Each row of a before or after table is a point. One or more steps were done to the points. Then noise was added and the rows were shuffled. The steps act on columns, c1 being the first. Name the steps. A step turns or swaps two columns, mirrors them in a line or flattens them onto one, adds a multiple of one to another, or multiplies or shifts one. Angles are multiples of 10 degrees, from the lower column toward the higher: turns from -170 to 170, lines from 10 to 170 but not 90. Use the fewest steps. Two steps may share a column if one is a turn and the other turns, adds or multiplies; they go together, in the order done. Otherwise the lowest column goes first.
(in the rows, 128 means zero)

Before (14 x 3):
79  137  92
135  110  110
117  213  140
189  152  162
115  112  157
129  173  151
215  165  85
149  121  99
124  124  87
110  156  61
123  124  127
102  152  104
141  129  106
123  136  127
After (14 x 3):
135  49  162
100  127  105
137  152  129
156  149  137
130  78  130
141  151  159
231  118  133
123  132  129
121  119  168
149  138  139
173  89  83
103  138  184
149  137  199
127  122  134
Steps: turn c2 and c3 by 150 degrees; turn c1 and c3 by -30 degrees

Before (14 x 6):
103  160  143  149  121  114
141  151  145  124  140  108
128  155  106  142  143  103
98  162  95  146  106  117
125  123  116  136  129  189
74  161  148  127  141  158
54  83  134  164  180  133
122  153  157  123  126  102
101  110  103  137  115  127
83  143  146  125  152  156
102  113  150  119  154  105
106  86  129  95  143  116
138  133  104  125  136  53
92  147  125  107  108  135
After (14 x 6):
126  123  115  135  128  226
138  134  103  125  137  8
87  142  146  125  161  173
63  83  134  163  193  137
109  84  131  95  147  109
103  159  144  148  127  105
142  152  145  127  137  96
99  109  101  139  121  124
128  154  105  142  142  86
78  163  147  129  149  174
121  153  159  122  127  84
95  161  94  148  113  113
90  147  124  107  116  140
106  112  150  121  156  91
Steps: turn c1 and c5 by -10 degrees; multiply c6 by 1.6

Before (13 x 9):
132  115  166  138  63  110  143  133  113
118  102  96  152  88  145  92  115  92
163  155  113  140  56  130  156  120  90
111  118  109  164  121  103  106  103  118
133  189  152  131  174  82  193  168  126
121  142  142  102  134  146  162  157  85
174  119  118  64  108  120  123  152  84
130  171  141  94  130  148  116  153  123
104  159  108  177  91  103  109  131  161
143  203  170  92  154  102  124  141  69
104  143  98  119  44  108  108  77  157
180  160  167  51  145  153  173  112  94
165  141  129  196  86  111  77  110  140
After (13 x 9):
134  114  155  134  63  112  141  140  114
163  154  118  120  57  132  156  140  89
103  160  115  132  90  105  109  176  160
129  171  138  151  129  149  116  93  124
130  189  146  169  175  82  191  131  126
165  141  130  113  86  111  75  196  139
143  202  157  140  154  102  123  92  68
119  143  139  157  135  145  161  101  85
112  118  115  102  122  103  106  165  120
103  143  107  77  43  108  110  118  158
181  161  154  112  144  153  174  50  92
119  101  106  115  88  146  91  154  93
175  118  122  151  109  120  121  64  84
Steps: multiply c3 by 0.7; swap c4 and c8

Before (14 x 12):
148  77  114  149  148  121  188  182  107  136  116  165
129  98  150  139  171  88  152  134  111  143  146  140
106  135  101  121  120  82  150  141  87  109  123  163
135  140  112  131  98  86  106  122  146  135  75  67
112  147  96  80  126  130  144  108  171  161  105  72
139  157  85  87  110  123  81  127  171  119  109  99
110  76  100  162  181  112  151  120  129  154  94  177
114  144  93  156  105  133  128  121  168  137  149  109
86  115  78  116  116  107  104  147  134  156  114  72
135  52  137  119  118  117  120  127  97  173  117  158
115  88  116  132  100  98  191  103  70  52  120  142
95  163  139  160  106  138  202  128  61  84  108  176
81  60  170  161  176  133  153  182  118  109  113  200
95  149  105  121  92  91  170  129  194  151  113  132
After (14 x 12):
144  88  102  98  102  131  191  103  71  52  118  124
170  77  82  111  183  162  151  120  131  155  94  95
130  145  81  129  103  156  129  121  167  135  148  152
137  116  35  107  117  119  106  149  134  156  116  197
132  96  151  91  172  139  150  134  111  141  147  117
104  159  97  123  112  85  83  128  171  120  108  148
91  142  120  87  98  130  106  122  145  135  75  179
129  75  135  121  147  149  187  181  109  136  117  86
179  161  107  138  105  159  202  130  63  84  107  102
161  149  70  91  94  121  169  129  195  150  109  142
166  134  80  81  121  123  150  140  86  108  121  106
207  61  124  135  176  159  153  180  118  109  114  91
114  147  80  130  126  80  146  108  168  160  107  185
138  51  145  118  118  119  120  130  97  173  118  99
Steps: add 1 times c1 to c3; turn c1 and c12 by -150 degrees; swap c4 and c6

Before (8 x 18):
144  172  114  161  135  151  177  120  145  114  104  106  186  139  144  145  148  161
105  178  117  122  141  152  101  152  162  76  153  165  138  216  116  148  175  132
103  180  116  165  132  138  120  164  164  118  127  95  113  118  91  158  144  151
66  177  118  133  146  155  150  69  156  88  108  247  111  122  109  27  69  117
130  168  187  126  166  137  134  170  168  129  131  97  124  110  154  117  171  109
130  138  205  121  123  159  105  103  138  56  127  135  104  116  172  153  134  104
142  132  138  122  161  153  135  88  162  126  102  120  115  110  98  131  102  155
101  165  123  199  125  142  114  161  100  133  98  96  104  133  94  104  171  156
After (8 x 18):
109  178  119  129  147  120  102  151  161  76  151  164  139  123  112  143  177  216
102  163  124  198  123  103  116  165  102  134  105  95  104  98  93  105  171  132
152  173  115  161  137  115  177  121  142  114  104  109  182  96  148  148  149  136
65  177  122  131  151  114  149  67  155  89  112  246  109  138  110  26  67  125
136  128  142  123  171  110  134  86  162  121  107  118  111  97  99  127  107  112
102  180  113  166  132  98  117  165  166  119  131  94  112  102  96  153  144  117
131  133  204  122  117  116  102  102  141  57  125  134  106  151  176  152  137  118
125  172  186  126  177  101  135  168  170  130  135  95  127  149  151  115  169  112
Steps: multiply c5 by 1.3; shift c6 by -40; turn c14 and c18 by 90 degrees

Before (14 x 32):
67  176  94  84  110  149  115  144  173  174  132  171  147  135  115  183  70  129  80  106  173  151  152  154  72  112  110  108  178  95  121  117
76  168  130  78  120  128  129  154  152  169  130  158  120  178  149  151  62  166  142  136  168  96  179  134  131  101  98  117  158  105  63  120
161  126  150  151  85  98  174  164  126  132  110  92  88  81  131  133  126  140  137  149  111  104  119  99  93  161  176  178  172  150  164  138
95  123  161  115  121  119  114  157  125  93  137  109  120  62  76  103  173  143  133  140  120  143  155  105  150  99  150  109  84  155  103  123
141  115  174  122  93  118  135  122  124  136  149  101  100  100  163  138  160  94  149  77  95  88  128  86  100  115  175  177  160  116  152  178
75  146  113  69  121  93  129  154  160  162  142  179  170  162  140  148  96  119  95  119  192  114  119  216  123  106  130  110  153  131  66  89
153  138  126  98  66  86  137  161  77  177  127  86  96  81  156  176  123  138  103  96  75  116  141  101  121  123  191  144  156  133  132  146
98  191  88  93  126  166  126  152  148  157  149  163  135  168  127  189  142  149  100  154  193  110  142  177  120  50  101  129  173  101  62  81
72  130  85  64  110  156  111  155  168  182  148  175  144  198  167  175  106  161  105  159  180  141  111  147  141  95  113  106  142  116  130  107
168  123  123  119  124  100  172  170  106  142  156  141  112  28  149  136  111  136  121  103  88  82  107  63  116  112  178  159  167  152  151  195
144  154  134  114  66  96  141  127  120  130  123  74  153  67  135  171  105  114  136  129  88  90  111  106  123  111  144  144  171  189  159  202
93  141  162  110  126  145  77  130  79  148  158  97  131  60  102  71  148  175  166  119  186  140  127  106  126  94  146  169  100  184  98  83
154  131  135  113  101  123  174  141  120  175  124  84  140  79  110  136  160  169  146  82  95  106  103  102  132  161  161  147  170  123  125  191
129  106  166  122  122  176  120  140  122  117  172  71  99  83  83  102  99  159  111  97  130  111  119  141  148  93  144  138  97  177  105  101
After (14 x 32):
45  175  93  84  112  151  114  146  172  174  131  168  146  136  113  181  74  131  133  106  175  149  113  152  73  112  107  107  178  96  119  118
169  128  133  112  102  120  175  139  121  174  125  87  142  79  109  132  160  167  139  78  95  102  138  101  130  160  159  144  167  125  125  193
98  123  162  116  119  120  114  156  125  91  138  104  117  61  78  103  170  143  101  144  122  144  133  105  148  99  150  113  87  155  101  120
147  112  175  124  92  121  136  123  123  136  151  101  96  100  164  137  161  94  119  80  93  89  140  87  98  117  176  172  162  116  154  180
142  138  126  97  69  85  136  160  76  177  129  84  95  78  157  177  125  139  131  96  72  116  93  98  119  123  189  144  156  133  131  147
168  121  123  119  123  96  175  174  106  142  155  143  116  26  148  137  110  138  148  104  91  85  112  66  119  117  177  159  173  152  153  194
70  147  110  68  123  96  130  155  164  164  140  179  169  159  138  146  96  119  150  120  192  112  133  212  124  108  129  110  152  131  65  87
149  152  132  114  67  98  141  126  119  130  123  74  150  69  137  175  105  111  138  129  87  90  134  105  127  111  145  148  169  189  160  201
75  126  85  68  113  157  111  151  172  182  147  176  142  201  167  174  106  162  154  162  179  139  145  146  142  93  112  107  140  118  128  106
161  125  149  149  81  96  177  164  127  135  108  90  88  79  133  134  129  141  133  145  112  105  122  101  92  159  173  179  169  152  165  137
117  142  161  112  126  144  77  131  79  146  161  98  135  60  101  74  149  177  110  122  183  139  172  106  124  91  146  169  102  185  97  81
79  167  131  78  117  129  128  156  153  169  128  155  123  176  149  153  64  165  76  130  167  97  141  138  132  103  97  116  156  108  65  119
125  107  167  120  123  173  119  142  120  116  171  69  101  81  87  105  101  159  145  96  130  114  119  141  147  94  143  136  98  177  108  102
87  191  87  92  122  164  125  153  148  158  148  165  133  169  128  188  143  148  128  156  190  111  114  174  121  51  99  128  173  99  61  79
Steps: turn c19 and c23 by 120 degrees; turn c1 and c23 by -30 degrees

Before (8 x 64):
132  138  125  146  151  96  97  132  155  134  166  99  149  101  134  65  170  155  93  119  157  148  119  147  134  111  113  160  140  161  119  139  162  130  146  125  74  115  148  185  112  111  115  77  108  98  88  153  93  111  91  121  90  145  83  162  166  181  142  64  183  102  107  147
162  60  96  174  147  145  132  133  165  91  96  70  125  71  124  142  103  146  170  163  109  82  73  132  107  198  134  149  148  148  142  113  139  83  97  93  75  100  153  127  110  76  132  89  77  105  148  160  86  148  165  112  155  93  82  135  105  193  144  111  130  116  114  84
153  63  143  155  178  149  143  196  126  90  143  145  42  147  169  162  97  191  146  142  115  67  132  202  68  170  78  94  88  134  144  108  141  98  118  123  139  172  102  98  166  158  162  74  131  157  140  115  118  121  155  186  109  162  151  142  118  125  135  132  148  103  136  188
140  92  177  103  120  125  75  120  82  121  115  124  52  153  86  121  94  113  87  104  173  134  138  204  102  101  186  188  147  81  158  88  164  148  158  175  116  84  168  121  106  152  132  145  152  127  95  101  154  61  165  151  124  100  104  163  148  90  120  75  108  102  137  125
132  123  194  126  138  89  169  179  98  94  81  162  116  124  98  133  190  148  127  119  167  144  135  150  72  189  131  136  93  143  150  78  59  108  62  189  150  84  102  186  140  105  137  113  129  139  131  80  168  166  133  116  151  138  105  87  154  104  101  114  147  142  125  109
133  137  154  140  139  160  105  158  164  101  166  140  101  176  87  128  192  112  86  134  153  86  96  131  139  133  170  103  174  125  128  180  82  125  108  93  118  111  97  168  150  99  167  164  153  127  145  171  177  168  90  85  168  125  176  123  81  182  166  155  166  130  119  99
102  142  142  156  120  89  101  194  116  180  109  138  135  134  166  168  174  105  80  131  134  167  147  137  151  101  150  132  176  172  140  163  90  104  161  132  159  165  132  129  195  143  110  91  168  147  97  185  112  163  142  136  127  114  109  151  150  89  170  150  154  111  116  111
70  99  129  107  95  189  86  100  60  183  152  80  138  95  162  69  97  172  185  70  189  102  142  119  154  128  129  112  154  153  142  169  85  111  132  112  165  142  142  112  120  96  153  131  97  93  151  129  135  72  146  110  130  133  155  115  156  97  104  105  155  127  149  166
After (8 x 64):
130  139  124  149  148  100  94  129  153  134  168  99  149  96  129  61  167  155  97  118  156  141  119  141  130  109  118  156  143  161  116  136  162  130  146  113  77  115  151  179  115  158  118  75  112  95  92  115  89  110  98  119  90  142  84  162  168  179  138  67  180  106  103  147
161  61  98  174  146  146  138  132  166  91  98  70  128  72  123  143  99  147  176  164  117  155  73  112  104  199  133  153  155  142  143  117  144  85  96  96  76  100  151  133  106  180  128  91  76  106  151  181  85  148  168  113  148  94  85  131  104  196  144  108  126  116  115  85
68  94  132  109  91  188  87  102  68  177  152  81  135  99  164  72  99  174  189  64  189  147  142  111  149  131  125  109  160  154  144  167  85  111  137  126  161  144  142  109  124  142  150  134  96  90  150  162  132  68  146  111  122  136  155  108  157  91  101  101  156  133  149  167
148  64  140  158  177  152  144  192  125  91  146  143  45  148  171  162  100  192  147  144  117  81  132  182  66  172  82  91  78  133  147  106  139  98  121  81  143  169  103  99  163  103  158  71  129  162  139  176  119  114  150  179  109  170  158  141  119  125  140  130  147  100  136  187
138  137  151  136  132  159  101  160  166  102  170  143  99  176  85  128  188  116  89  135  145  124  95  108  137  130  167  97  186  127  125  182  80  125  109  101  115  110  96  168  149  174  171  166  147  127  146  177  184  163  92  83  167  125  173  119  80  181  166  155  168  130  119  94
132  119  190  130  140  91  168  177  99  95  80  163  116  124  96  136  193  147  127  120  166  172  135  185  73  188  128  137  85  141  154  78  57  107  62  166  155  85  103  187  141  93  133  113  128  135  131  128  170  176  138  115  153  138  102  86  155  112  107  115  150  135  128  102
100  147  139  155  122  84  100  191  116  180  107  139  134  133  170  173  182  102  77  133  136  110  143  138  154  106  147  134  186  171  141  162  91  106  161  124  160  166  129  131  191  177  108  95  168  145  95  78  113  157  141  136  132  109  108  153  144  89  169  154  158  113  115  111
137  96  179  103  118  125  75  114  81  119  119  120  54  151  83  119  94  113  84  110  179  116  133  214  101  100  191  186  154  83  159  89  163  158  158  115  112  81  170  123  109  91  130  147  151  127  94  122  155  69  163  150  121  102  103  165  149  89  121  72  103  98  135  122
Steps: turn c42 and c48 by -110 degrees; turn c22 and c48 by -70 degrees; turn c24 and c36 by -40 degrees; multiply c29 by 1.3
